Every row gives one point. Any point is a mix of the corners, with weights that add up to 1. It lies inside the corners' shape when no weight is negative. Say inside or outside, and name the corners with a negative weight.
In the rows, 128 means zero.

Corners:
(1): [ 45 165]
(2): [155  52]
(3): [138 180]
Points:
[169  97] => outside (1)
[125  73] => outside (3)
[137 135] => inside
[156 164] => outside (1)

Corners:
(1): [136 198 108   7  83  86 115  84 160]
(2): [ 94 213 110  51  57 189 164 107 129]
(3): [186  66 209 174 191  73 127  78 150]
(4): [211 165 152 128 121 125 114  33 147]
(5): [194 139 147  73  37 184 135 173 128]
(6): [135 104 186 168 203  88  46 210 145]
(7): [108 173 103 125 146  83 160 189 171]
(8): [128  83  99 156 128 133 139  39 161]
(9): [114 182  78  82 181 119 147 140 142]
(10): [111  91 155 133 124 188 158 178 197]
Points:
[147 144 142 106 136 113 106 137 149] => inside
[136 112 146 145 172  97 132 118 173] => outside (2, 5)
[139 117 138 132 143 127 136 127 168] => outside (2)
[139 160 136 102 112 147 133 112 148] => inside
[160 129 145 119 131 116 124 115 156] => outside (2)
[149 130 135 118 116 131 138 131 153] => inside

Corners:
(1): [152  82 114 153 105 194 105 141 114 137 139 145  91 116 136 175 116 181
  91 147]
(2): [121 167 171 174 116 144 151  89  98 138  43  98 147 196 166  57 151  80
 105 135]
(3): [142 107 129 100 155 113 123 137 152 161 195 118 131 135 162 104 137 140
  63 128]
(4): [100 125 226 154 113 137 175  66 145 154  53 170 161 175 124  69 137  34
 155 162]
(5): [157 111 113 107 115 124  62 121 134 122 177 133 127 112 126 166 119 136
 154 137]
(6): [145 132  84 125 114 171  66 151 162 103 177 173 143 105 156 124 200 180
 104 102]
(7): [115 187 201 163 162 165 102 169 117 118  97  99 150 134 160 130  67 118
 168 181]
(8): [ 80 131  86 107 137  78 173 128 145 111 195 176 110 163 158  76 176  90
 120 157]
(9): [190  89  94  95 135 152  81 164 117 128 152 158 128 104 172 172  95 116
 118 161]
(10): [ 74 108 161 200 153 160 120 104 144 146  73 115 114 144 149  73 115  89
 130 137]
(11): [134 165 173 201 126 119 150  98 150 176  62 182 134 179 149  91 116  37
 178 154]
(12): [145  90  85  97 174 130 150 166 134 156 183 132 137 146 136 132 153 131
 124 125]
(13): [198  79  42  86 132 124  84 186 161  84 138 159  97  97 136 123 156 210
  86 144]
(14): [185  77  75 132  83 130 108 171 110 139 154 153 119  86 157 130 127 165
 137 157]
(15): [104 138 191 178 125 137  94 116 132 141 140 132 136 213 147  60 142  70
 144 145]
(16): [118 132 146  85 130 132 165 164 173 158 153  82 109 157 170  94 112 119
  95 109]
(17): [204  78 118 142 131 167 109 127 122  96 178 179  97  79 166 152  99 166
 148 112]
(18): [163  67 108  97  92 129  89 136  84 147 139 175  77 113 152 131 122 183
 110 107]
(19): [ 90 122 103 125 124 131 124 126 165 145 172 147 169 173 122  96 112 114
 102 116]
(20): [ 98 171 220 225 140  99 105 148 106  86  70 136 143 181 157 116  93   7
 146 156]
(21): [187 118  56 114 129 164  71 197 111 109 166 138  59  61 103 128 146 172
  79 140]
Points:
[119 120 114 126 131 126 130 135 140 132 154 148 131 149 145 104 136 113
 117 137] => inside
[127 147 136 126 146 108 138 157 139 134 136 125 147 153 147 112 115  85
 131 157] => outside (1, 6, 10, 15, 17, 18)
[136 121 100 115 130 145 114 140 142 132 145 145 122 127 142 115 151 142
 104 131] => outside (14, 15, 17, 20)
[155 127 138 143 115 146 100 147 131 123 116 145 125 135 146 121 118 124
 129 142] => outside (3, 8, 10, 12)
[135 140 151 168 137 155 105 131 130 116  98 139 138 145 142 116 124 101
 138 147] => outside (3, 8, 14, 16, 18)

Corners:
(1): [107 133  91 107 115 154 164 160 153 132  77  92 154  70 114 152  79 110
 173 162]
(2): [154 120  84  32  63 189  87 157 114  99 118 146 152 175 110  74 149 186
 188 117]
(3): [161 104  88   7 105 173  51 173  92 143 117 127 160 184 141 125 147 148
 146 152]
(4): [107 116 141 159 106  98 167 165  92 145  98 125 148 111 186 156 126 115
  69 111]
(5): [ 65  83  87 167 144 102 147  75 207 160  53 133 112  72 110 155  99 159
 152 134]
(6): [128 134 139 155 122 149 114 146  92 168 128 109 128  88 172  92 123 133
 115  93]
(7): [148 118 136  91  78 155  62 158  98 120  97 154 155 140  79 153 148 100
 147 106]
(8): [ 94 125 163  93 121 104 163 132 175 143 110 133 116 130 132 155 105 109
 153 106]
(9): [111 149 107 185 158  66 158 163 160 170  91 110 125 120  75 168 103 114
 130 138]
(10): [107 120 122 194  86 108 128 173 137 147 163 194 115 114 164 174 103 116
  65  88]
(11): [165 152 113  70  90 165  89 103  78 106  83 187 107 159 118 127 114 130
 164 124]
(12): [195 115 115  37  83 162  98 132 108 143 124 221 192 118  65  98 133 121
 198 173]
(13): [ 78 120 102 120 163 120 146 151 237 147  67 157 151 104 106 166 129 134
 115 118]
(14): [198 132  81  46 111 147 115 135 103 126 111 204 139 128  85 158 153 121
 172  90]
(15): [148 101 118 141 122  73 169 118 157 169  96 134  80  54 101 164  75 119
  91 130]
(16): [128 106  74   8 113 142  81 131 119  80 130 150 153 138 126  66 156 128
 196 137]
(17): [138  94 160 197 131 114 130 128  95 102 139 116 148 100 136 146  59  99
 115  63]
(18): [109 122 158 228 114 143 129 110 128 111 150 111  85  79 165 202 137 143
  85 115]
(19): [137 160 119 172 113  90 136 102 151 154 151 112 155 126 179 170 127 101
  78  72]
(20): [ 88 102 115 158 124 178 152 124 103 156 150 142 139 131 131 146 122 126
  73 106]
(21): [ 55 173 153 193 109  99  93 113 117 114 147 106 148  81 155 152  99 167
  64  59]
Points:
[125 115 105 122 128 118 150 139 154 163 114 149 132 102 130 153 126 120
 121 139] => outside (2, 7, 11, 17, 21)
[140 109 106 107 111 138 117 143 124 135 107 155 133 116 112 136 122 125
 139 124] => outside (8, 19, 21)
[124 119 114 124 116 135 121 137 139 140 121 138 142 113 117 148 121 125
 128 115] => outside (4, 11)
[139 128 103  66 104 134  96 157 136 139 129 163 154 143 102 122 145 124
 142 113] => outside (1, 4, 5, 11, 17, 18)

Corners:
(1): [123 150 100  55 212 126  90 104 149 132 162 138 151 114 109 133 138 151
 131  80]
(2): [106 169 231 191  54  59  78 137  89 126  83 146 204 202 101 153 181 142
 115  66]
(3): [116 106 121 148 101 152 112 149 168 124 114 141  85  58 188 216  53 109
 166 147]
(4): [133 125 106 181  89 137 144 123 198 114 161  89  83  70 162 138 144 125
 222 163]
(5): [ 68 124 212 100 143  87 115 195 139 155 129 121 162 160  99  72 146 138
 102  94]
(6): [149 195 206 217  85  35 168 211 118  80  65 164 193 185  50  83 187  89
 121  80]
(7): [197  22  63 222  54 153 148 141 171 119 171 114  54  47 150 140  44 108
 196 170]
(8): [ 84 131 132 116 187 161  86 129 171 108 161 117 154 186 100  91 135 181
  76 151]
(9): [ 27 153 106  69 145  97  97 135  96 135 149 139 186 181 107 101 199 211
  81  89]
(10): [ 45  92  96  79 179 111  63  32 209 166 140 140 135 140 122 115  77 176
 152 172]
(11): [ 60  77  87  94 176 196 123  42 163  86 137  82 121  90 138  65  63 169
 127 126]
(12): [214 182 185 136  92  48 130 139  81 107  95 155 174 116  82 197 189 185
  69  77]
(13): [ 99 146 119  73 138 185 138  56 131 109 196 156  99 110  85 138  97 142
 171 160]
(14): [175 233 149 149  63  77 121  83 101 147 131 135 158  84 140 152 113 186
 155  69]
(15): [157  71  98 145 148 137 139 167 176 112 174  82 111  81 148 172  45  98
 200 225]
(16): [ 54 121 152  72 160 176  75 143 134 155  56 103 124 185  89  49 142 194
 108 159]
(17): [120 146 194 194  94  82 138 182  48 186  92 170 167 104  66 162 151 112
 107 109]
(18): [105 150  81 121  86 152 123  79 192 132 139  58 112 137 121 130  76 128
 145 145]
(19): [ 49 155 171 107 189  97  83  64 128 138 129 109  68 152  84 110 126 155
 158 140]
(20): [100 162 149 105 135  50   7 111 137 137 155 151 134 120  88 125 177 145
 137 147]
(21): [ 81 137 154 129 148 102  83 161 147  99 130 140 153 140  12 106 191 177
 147 110]
Points:
[103 136 142 113 136 110  95 113 143 134 127 132 138 133 102 122 132 159
 131 132] => inside
[130 128 137 162 108  96 113 127 139 116 122 127 144 121 134 164 123 130
 132 121] => outside (5, 13, 14, 16, 21)
[124 152 167 146 119  82 110 149 120 128 128 145 152 144  82 122 159 140
 133 121] => outside (3, 11, 18)
[105 142 156 141 124 106 115 144 129 131 106 136 148 144  91 111 140 143
 127 124] => inside
[122 126 128 131 127 117 109 126 145 129 138 123 129 113 116 140 113 141
 144 136] => inside
